Each point is reached from the start by the listed moves, each made 0, 1 or 2 times, or once backwards (-1), plus a little noise. Is the number of moves made odd or even? Then give how often each move was made.
In the rows, zero is written as 128.

Moves:
(1): [156 138]
(2): [118 163]
Start: [125 130]
Points:
[133 209] -> odd (1, 2)
[142 175] -> even (1, 1)
[191 116] -> odd (2, -1)
[162 104] -> even (1, -1)

Moves:
(1): [154 107 130 131  95 145 105 116]
(2): [133 146 119 130 113 142 129 112]
(3): [106 160 135 116 115 104 108 113]
(4): [125 125 132 181 150 150 113  94]
(5): [156 142 134 122 169 135 116 125]
(6): [ 93 128 176 130 137 143 162 115]
Start: [ 95 117 129 122 144  96 135 140]
Points:
[123 171 194 160 196 154  84  41] -> odd (1, 1, 1, 1, 2, 1)
[ 71 174 164 143 196  63  67  88] -> odd (0, -1, 2, 1, 1, 0)
[ 55 182 144 103 118  52  95 110] -> even (0, 0, 2, 0, 0, 0)
[ 84 118 211  83 179 147 226 145] -> even (0, 1, -1, -1, 1, 2)

Moves:
(1): [137 119 134 126 127 124 121 127 132 129 125 123 130]
(2): [137 137 135 127 124 127 125 126 132 125 128 131 131]
(3): [123 127 137 120 111 131 129 137 143 110 121 127 120]
(4): [130 127 128 137 127 134 131 138 126 130 129 125 133]
(5): [132 129 130 143 141 122 140 132 138 139 137 112 121]
(6): [147 129 121 128 129 136 129 130 136 113 126 121 124]
(7): [149 126 128 124 122 127 137 135 123 128 127 121 114]
(8): [134 135 122 115 126 123 125 150 132 115 135 125 127]
(9): [122 129 119 113 107 118 136 121 135 112 130 132 148]
(10): [137 127 122 129 126 137 124 130 136 145 133 125 122]
(11): [133 121 130 135 126 131 127 127 129 125 142 130 121]
Start: [116 120 128 121 114 127 143 138 136 137 119 113 134]
Points:
[169 120 122  82  82 128 115 184 147 144 144 117 113] -> even (1, 1, 0, 0, -1, -1, 1, 2, 0, 2, 1)
[204 103 105 126 119 108 154 182 179 164 188  64 109] -> odd (2, 0, -1, 0, 2, 0, 1, 2, 1, 2, 2)
[210 118 173 135 104 130 161 173 191 113 126  62  46] -> odd (1, 2, 2, -1, 2, 1, 2, 0, -1, 0, 1)
[107 103 103 140  87 129 179 130 159 150 131  95 169] -> even (0, -1, 0, 2, 1, 0, 0, -1, 2, 1, 0)
[180 110 121  98  92  95 187 207 179  66 145  55  97] -> odd (1, -1, 1, 0, 2, 1, 2, 2, 1, -1, 1)
[249  81 146 173 105 175 161 212 209 139 147  32  37] -> odd (2, 0, 2, 2, 2, 2, 2, 0, -1, 2, 2)
[165 127 115 103 104 148 140 180 117 144 122 110  84] -> odd (-1, 0, 0, 0, -1, 0, 2, 1, -1, 1, 0)

Moves:
(1): [141 143 119 118 128 145 132 127 130 132 135 133 122 116 132 129 127 131
 137]
(2): [125 139 125 118 130 123 122 126 128 124 126 125 136 135 123 129 130 118
 125]
(3): [126 135 147 122 128 123 131 135 122 118 128 119 127 124 128 133 127 124
 124]
(4): [124 134 129 150 147 137 122 133 125 112 141 137 121 134 118 130 142 123
 127]
(5): [126 120 118 119 140 133 122 130 130 128 123 123 111 125 135 134 128 132
 126]
(6): [120 126 124 137 127 141 129 141 130 120 126 123 139 120 133 132 122 131
 125]
(7): [117 130 120 115 135 125 147 125 125 127 121 119 118 118 139 113 135 121
 122]
(8): [130 135 124 126 123 127 122 139 127 139 132 124 119 133 128 119 124 132
 128]
(9): [125 131 124 132 132 112 118 121 151 125 136 125 125 122 126 121 124 134
 118]
(10): [129 125 141 124 131 134 127 114 125 142 125 117 133 127 119 125 126 125
 123]
(11): [119 126 128 123 120 126 125 124 127 130 143 129 124 132 119 139 125 126
 132]
(12): [118 135 134 121 133 129 128 131 129 139 127 149 130 130 140 128 127 132
 120]
(13): [139 121 129 122 133 123 126 133 122 129 136 131 136 124 125 127 131 127
 115]
(14): [129 124 136 118 132 133 135 134 145 129 129 123 130 144 133 127 142 128
 127]
(15): [130 128 127 134 136 129 123 131 127 131 131 120 131 130 138 134 129 116
 123]
(16): [132 125 126 136 130 125 152 130 126 133 113 131 122 129 118 140 110 124
 132]
(17): [127 127 124 125 132 121 129 138 128 135 124 129 127 122 127 133 146 124
 128]
(18): [124 135 125 130 132 127 133 119 129 131 127 123 127 129 130 130 131 142
 125]
Start: [121 141 127 125 131 132 132 119 129 128 138 132 120 125 126 132 134 127
 132]
Points:
[127 157 117  61 162 182 196 113 124 151 113 120 105  73 171  97 223 141
 139] -> odd (2, -1, 0, 0, 0, 0, 2, -1, -1, 1, -1, 0, 0, 1, -1, -1, 2, 1)
[149 132 137  94 159 224 171 116 133 156 165 106 181 102 167 118 187 132
 105] -> odd (2, -1, -1, 0, -1, 2, 1, -1, -1, 2, 0, 0, 2, 2, 1, -1, 0, 1)
[ 58 162 156 120 174 136 204 128 114  94 141  73 130 174  79 155 205  76
 119] -> odd (-1, 2, 1, 2, -1, 1, 2, 0, -1, 1, 2, -1, 0, 2, 0, 1, 1, 2)
[110 162  82 135 139 176 182 136 121 115  93 110 157  90 144 133 180 115
 157] -> odd (1, 1, -1, 0, -1, 2, 1, -1, -1, 0, -1, -1, -1, 0, 0, 0, 2, 1)
[ 85 123  99 115 140 134 125 106 109 178 125  59  78 108 170 133  85 157
  98] -> odd (-1, -1, 0, -1, 2, 1, 1, 2, 0, 1, 1, 0, 0, -1, 2, 0, -1, 2)
[136 177 132  76 160 112  61  72 108 133 216  86 100 112  62 135 150 112
  97] -> odd (1, 2, 1, 1, 1, -1, 0, 1, 1, 2, 2, -1, 2, -1, 0, -1, 0, 1)
[113 174  95  75 132 144 144 127 123 182 178 112 138  33 180  96 136 147
  81] -> odd (2, -1, 0, -1, -1, 2, 2, 1, 1, 1, 1, 1, 2, -1, 1, -1, 1, 1)
[155 142 110 171 123 130 134  95 119 160 124 153  99 134 112 127  85 166
 146] -> even (0, -1, -1, 0, 0, -1, -1, 1, 0, 0, -1, 0, 0, -1, 0, 1, -1, 1)
[118 163 172   7 116 190 159 116 137 209 150 139  97 140 141 148 133 145
 141] -> even (2, 0, 1, -1, 1, 0, 0, 1, -1, 2, 2, 2, 0, 2, -1, 0, 0, 0)

Moves:
(1): [142 140 134 139 126 138 135 132 126 127 109 120 127 140 132 134 137 129
 123 122 118 135 132 139 128 128]
(2): [144 126 131 136 124 118 130 133 134 109 129 127 116 135 108 127 157 140
 133 126 155 118 116 127 117 127]
(3): [126 143 141 122 120 132 134 123 130 128 119 133 121 107 126 133 111 132
 130 134 132 136 143 122 124 135]
(4): [125 132 130 119 136 131 129 117 133 142 118 118 125 125 119 132 138 143
 108 126 126 131 130 130 134 151]
(5): [136 117 126 133 132 135 117 132 131 127 131 130 137 126 138 127 125 128
 123 134 120 119 126 133 119 137]
(6): [118 125 132 129 129 140 133 131 142 128 119 125 130 135 109 123 127 130
 128 136 123 124 120 128 132 135]
(7): [126 122 127 128 118 121 129 123 114 123 125 139 127 123 116 113 127 124
 122 127 125 126 118 126 130 122]
(8): [135 128 131 142 139 130 138 125 128 116 142 136 139 123 125 121 122 128
 121 136 140 139 119 118 132 130]
(9): [120 125 128 114 122 114 129 114 123 121 124 132 134 128 122 132 130 127
 122 133 118 125 122 132 119 111]
(10): [139 121 133 117 130 120 107 147 144 129 119 132 118 125 122 119 110 134
 123 125 135 128 113 112 116 126]
(11): [128 139 128 118 137 124 125 144 117 138 111 127 124 110 119 127 133 130
 121 135 124 145 116 127 140 134]
(12): [136 126 144 122 125 127 116 127 130 107 137 132 137 119 130 135 141 120
 132 121 126 136 129 122 137 137]
(13): [128 129 121 132 122 138 129 130 113 122 140 121 129 140 129 133 121 126
 133 135 127 124 133 122 119 131]
(14): [127 127 129 126 136 134 126 127 126 123 121 129 118 125 125 129 138 130
 135 126 127 147 128 115 128 140]
(15): [134 108 127 132 103 136 136 140 134 114 153 134 123 117 141 123 126 128
 127 136 133 135 124 133 133 124]
(16): [122 117 129 132 132 126 130 137 136 127 127 133 138 122 127 127 129 124
 122 123 125 128 129 131 123 122]
(17): [125 110 115 132 123 112 141 132 125 113 105 128 141 118 136 128 124 137
 126 127 124 124 116 117 125 144]
(18): [140 126 116 113 140 129 133 121 115 128 122 125 121 122 102 128 128 123
 125 115 128 129 117 132 135 124]
(19): [130 130 132 134 143 138 117 124 132 113 124 133 123 145 132 130 138 150
 129 117 130 123 145 135 119 133]
(20): [128 139 122 130 123 127 113 129 128 117 134 124 139 119 130 127 131 139
 124 128 121 128 121 123 119 121]
(21): [121 122 143 131 132 135 126 133 124 137 127 118 115 122 129 131 134 134
 130 130 132 130 127 130 134 129]
(22): [121 137 128 119 135 142 137 136 125 134 137 129 131 130 145 129 132 141
 146 109 122 115 133 142 111 131]
(23): [128 125 124 124 134 128 129 126 128 118 131 128 125 130 121 120 138 130
 123 135 124 127 128 116 121 115]
(24): [130 127 132 118 122 130 112 131 131 132 124 148 129 136 141 130 142 135
 127 120 140 117 113 117 123 120]
Start: [132 142 119 125 127 132 140 133 117 141 127 127 142 121 122 134 122 142
 121 144 111 122 113 137 126 123]
Points:
[151  99 117  50  91 105 104 155 111  85 149 132 166  57 158 152 149 198
 142  85 125  38  66  93  46 155] -> odd (-1, 1, 1, 1, 1, -1, 0, -1, 0, 1, -1, 2, 1, -1, 0, 0, 2, 1, -1, 1, 1, 2, 1, 1)
[155 202 213 134 173 160   7 110 152 115  81 126 154 157 167 171 162 203
  73 144  79 146 127 132 103  94] -> odd (2, -1, 0, 0, 1, 0, -1, 1, 2, 1, 0, 1, -1, 0, -1, -1, -1, -1, 2, 2, 2, -1, 0, 1)
[203 188 107 166 150 152 115  99  45 110 132 103 173 157  68 139 178 134
 107 121  91  88  58 210 115  61] -> odd (2, 1, -1, -1, 2, 0, 1, 1, 1, -1, 0, 0, 0, -1, -1, -1, -1, 2, 0, 2, 1, 0, -1, 0)

Moves:
(1): [132 120 100 117 132 114 130 126 124 129 116 140 128 129 142 125 113 128
 136 116 119 128 124 129]
(2): [117 152 121 132 128 128 137 132 142 124 121 120 128 111 118 135 134 133
 129 128 128 136 121 125]
(3): [119 136 142 116 118 126 113 124 130 140 129 122 130 143 113 119 131 124
 149 119 121 126 123 126]
(4): [128 129 121 121 138 114 125 136 124 129 139 124 125 122 132 147 124 114
 112 125 125 123 124 121]
(5): [136 125 130 123 135 130 138 119 124 113 129 125 118 122 118 131 139 129
 124 129 144 125 124 130]
(6): [131 134 128 116 138 122 120 124 122 119 125 116 144 122 132 120 124 129
 136 121 123 133 130 134]
(7): [141 142 133 118 132 127 122 136 134 123 128 134 123 131 116 138 105 132
 137 132 123 119 126 108]
(8): [131 122 142 121 115 122 111 136 151 120 123 131 136 128 114 133 138 139
 120 128 135 146 125 120]
(9): [144 118 125 129 143 126 126 122 131 118 120 130 130 133 125 128 122 124
 136 131 122 133 131 140]
(10): [130 133 137 119 134 133 124 125 123 124 119 124 127 125 123 144 135 135
 135 138 140 127 131 124]
(11): [137 117 134 141 132 123 136 110 126 113 139 140 128 118 140 119 140 123
 136 133 123 127 123 122]
(12): [119 132 133 129 139 121 118 117 143 143 136 124 124 128 137 128 123 132
 118 108 130 140 134 116]
(13): [108 129 123 134 136 124 144 122 124 112 135 128 133 126 128 134 123 128
 119 129 129 133 136 121]
(14): [140 108 127 147 120 132 119 122 130 121 129 131 131 115 128 140 126 145
 130 126 131 133 133 134]
(15): [115 126 129 132 133 133 126 138 130 118 140 135 126 131 129 125 130 124
 124 125 121 117 134 130]
(16): [123 138 133 122 133 126 122 133 141 136 126 127 135 132 129 138 119 125
 133 135 138 131 131 133]
(17): [124 127 133 139 117 130 122 129 127 123 133 133 131 123 122 123 127 134
 118 140 135 142 122 128]
(18): [122 136 145 126 132 141 125 128 121 126 114 131 141 126 110 127 132 124
 129 133 135 123 131 119]
(19): [121 123 111 138 132 127 126 133 128 138 125 123 138 136 149 120 123 130
 125 115 143 143 128 118]
(20): [125 142 128 137 131 117 130 128 122 148 135 132 140 151 117 133 142 135
 121 118 129 133 121 135]
(21): [137 128 139 133 138 137 133 132 122 122 134 136 125 127 128 129 121 129
 132 119 131 136 119 141]
(22): [135 108 129 124 124 117 134 135 136 130 134 121 128 148 143 120 126 116
 123 158 129 103  97 120]
(23): [125 105 113 124 132 135 125 132 124 133 140 130 134 130 125 123 129 129
 121 127 117 126 137 120]
(24): [142 125 116 117 109 147  97 113 135 129 122 140 147 144 118 133 141 112
 135 121 123 138 116 140]
Start: [126 120 128 114 119 120 131 126 120 127 128 126 124 130 132 124 130 125
 121 124 124 140 119 128]
Points:
[148 222 134 153 232  66 121  93 115 136 121  87 147  63 144 201 107 199
 112  47 213 187 154  71] -> odd (0, 1, -1, 1, 2, 2, 2, -1, 0, 1, 1, 2, -1, 2, 0, 1, 0, 1, 2, 2, -1, -1, -1, -1)
[163  53  70 176 112  96 170  88 157  79 186 156 191 136 108 165 190 152
 111 124 113 182  57 145] -> odd (0, 2, 0, 0, 1, 0, 0, 1, 0, -1, 2, -1, 2, 2, -1, 1, -1, -1, 0, 2, 1, 1, 2, 1)
[191  66  64 119 152 113  51  25  25  41 156 219 222 121  72 159 153 102
 119  76  59 155 130 141] -> even (2, -1, 0, 2, 1, 2, 1, -1, 1, 0, 2, 0, 1, 2, 1, -1, 2, 2, -1, 2, -1, -1, 1, 2)
[128 172 138  39 249  72 160 171 115  85 106  64 118 142 207 134  26  78
 188 159 179  96  44 108] -> odd (1, 1, 1, 1, 1, 2, 1, -1, 1, 2, 0, 0, 0, -1, 1, 2, 0, 0, 2, -1, 2, 2, -1, -1)

Moves:
(1): [131 126 125 132 131 135 131 126 129 130 113 133 128 132 127 130 124 125
 124 134 136 133 131 134 118 135 125]
(2): [134 136 128 120 135 133 126 125 140 125 126 123 127 122 126 132 137 135
 129 127 126 125 131 123 137 123 128]
(3): [129 120 134 131 131 124 126 134 134 128 137 123 135 124 126 125 129 126
 126 132 131 130 129 123 121 134 126]
(4): [121 119 140 143 137 124 131 149 127 116 120 125 113 127 122 133 118 145
 126 137 120 122 124 127 148 134 128]
(5): [132 137 135 125 124 128 128 129 124 127 128 144 133 127 129 132 121 126
 130 121 139 122 118 128 119 125 132]
(6): [135 131 137 133 115 131 133 122 136 124 129 128 126 135 129 128 131 133
 128 134 139 134 120 128 128 133 145]
(7): [124 111 124 129 127 125 133 130 132 122 132 138 124 138 140 141 133 130
 126 131 119 131 137 127 114 131 130]
(8): [117 132 125 117 117 127 121 129 125 131 133 122 116 123 135 131 129 116
 124 145 145 124 128 126 119 132 123]
(9): [122 134 126 120 129 142 114 140 143 135 118 137 134 123 110 115 125 118
 129 135 135 136 134 131 143 130 137]
(10): [123 124 120 134 126 137 130 132 121 128 122 130 143 118 138 125 137 127
 135 130 124 129 128 117 131 128 128]
(11): [134 141 128 139 132 121 137 122 123 125 145 136 126 128 135 132 121 122
 130 124 112 125 131 132 129 130 123]
(12): [128 130 132 126 121 138 119 124 133 136 138 126 124 124 122 134 135 130
 135 133 132 135 125 129 124 112 123]
(13): [132 129 126 125 136 127 127 134 129 128 121 135 127 133 124 134 131 137
 109 133 129 133 133 128 130 121 125]
(14): [126 140 143 143 136 123 126 129 137 121 128 126 134 136 117 113 125 123
 133 122 126 123 136 121 116 130 131]
(15): [125 124 137 124 128 119 127 126 120 117 127 122 123 113 130 129 130 134
 127 131 132 124 129 126 125 123 136]
(16): [128 126 123 138 140 132 129 125 124 138 133 118 124 122 115 123 135 128
 130 113 125 128 130 121 135 135 137]
(17): [122 141 123 119 142 114 133 131 148 144 120 126 116 122 129 122 114 122
 130 147 126 129 123 142 121 114 132]
(18): [125 135 132 135 122 122 134 126 125 130 125 129 125 126 132 132 121 130
 133 123 138 128 130 132 130 129 122]
(19): [143 124 136 119 131 139 123 135 129 125 146 119 124 138 126 135 134 127
 140 126 135 128 133 126 138 124 143]
(20): [126 135 126 125 117 133 137 128 133 135 126 127 135 131 117 132 119 121
 127 129 124 139 140 121 128 133 132]
(21): [118 129 135 136 118 122 133 132 125 123 132 122 129 129 112 137 138 112
 126 145 128 137 124 123 133 126 124]
(22): [122 129 129 134 127 130 131 139 135 129 134 119 128 130 130 135 141 122
 125 121 115 138 131 131 121 135 130]
(23): [123 124 136 125 125 125 132 128 116 120 135 128 115 122 132 126 139 139
 132 137 128 133 125 125 127 127 124]
(24): [128 120 143 119 129 126 137 125 139 127 135 127 127 130 130 136 141 133
 118 133 115 123 141 138 121 128 134]
Start: [136 129 119 130 142 115 136 127 137 124 127 131 127 125 124 123 122 132
 112 120 124 114 115 143 126 136 133]
Points:
[110  99 154 164 151 165 160 177 173 139  63 119 164 126   7  96 150 101
  81 163 116 161 142 136 185 193 205] -> even (2, -1, 0, 1, 0, 1, -1, -1, 2, 1, -1, -1, 0, 0, 0, 2, 0, -1, 0, 1, 2, 0, 0, 2)
[118 151 235 156  27 105 160 130  69  65 214  68  71 130  80 162 143 131
 150 189 212 137 107  91 150 137 158] -> even (-1, -1, 0, 1, 0, 2, -1, 2, -1, 0, 0, 1, 0, 1, 1, 0, -1, 2, 2, 2, 2, -1, 2, 0)
[121 116 101  62  95 147 102 133 196 154 134 208 132 124 160 168 139  93
  35 191 157 161 144 188  23 119 140] -> even (1, -1, 1, -1, 1, 1, 2, 2, 2, 0, 1, 2, 2, -1, 1, -1, 0, -1, -1, 0, -1, 1, -1, 1)
[166 113 195 107 119 165  99 170 182 106 190  79 139 154 116 136 186 144
 103 120 164 135 142 134  97 144 168] -> odd (0, 0, 2, 0, 0, 1, -1, 1, 0, 0, -1, 1, 1, 1, 0, -1, -1, 0, 2, 0, -1, 2, 0, 1)
